Every row gives one point. Two turns around zero, p and q, are shown by what they do to some points. Write where each new point lands after one turn and then the other. Backwards means that the second turn is done in reverse. Each puzzle has new turns, and all numbers are rounded.

Turn p:
[-25  32] -> [-29  28]
[-15  28] -> [-19  26]
[-28 -36] -> [-23 -39]
[34 21] -> [31 25]
[ 33 -45] -> [ 39 -40]
Turn q:
[-41  31] -> [25 45]
[ -5 -38] -> [-38   0]
[53 17] -> [ 24 -50]
[ -7 -11] -> [-12   5]
Where do these land?
q, then p: [ 15 -55] -> [-49 -29]
p, then q backwards: [29 21] -> [-21  29]
q, then p: [-16  42] -> [36 27]
p, then q backwards: [-28  -9] -> [  9 -28]

Turn p:
[-14  20  28  -5] -> [37  3 -1 -2]
[  0 -32   8 -11] -> [ -6 -22   4  26]
[-41 -14 -33  44] -> [-24  29  59  -3]
[-19  27 -13  30] -> [  4  35  20 -23]
[-16  34  -7 -30] -> [ 22 -17   0 -40]
[ 90 -35  17 -28] -> [-33 -29 -82  42]
Turn q:
[-11  -8 -29  75] -> [-5 58 50 26]
[-44  13  -9 -33] -> [-42 -16  -4 -35]
[ 31 -42  11 -33] -> [  6 -21 -48  34]
[28 21 50  0] -> [ 48 -37  10  -2]
[ -5  16 -24  -9] -> [ -8  16  -8 -24]
Where do these land?
q, then p backwards: [23 14 11  6] -> [-14  14  21  -7]
q, then p: [ 13 -52 -92 -15] -> [ -5  41  39 -91]
p, then q: [ -3  19 -52  14] -> [-26 -37  -7 -34]
q, then p: [-25  -3  33   1] -> [ 7 -8 14 37]
p, then q: [22  0 37 21] -> [ 21  39  14 -12]
q, then p: [-48  19  45   3] -> [ 25 -31  13  54]
q, then p: [ 18   3  18 -30] -> [-36 -15  -2   7]
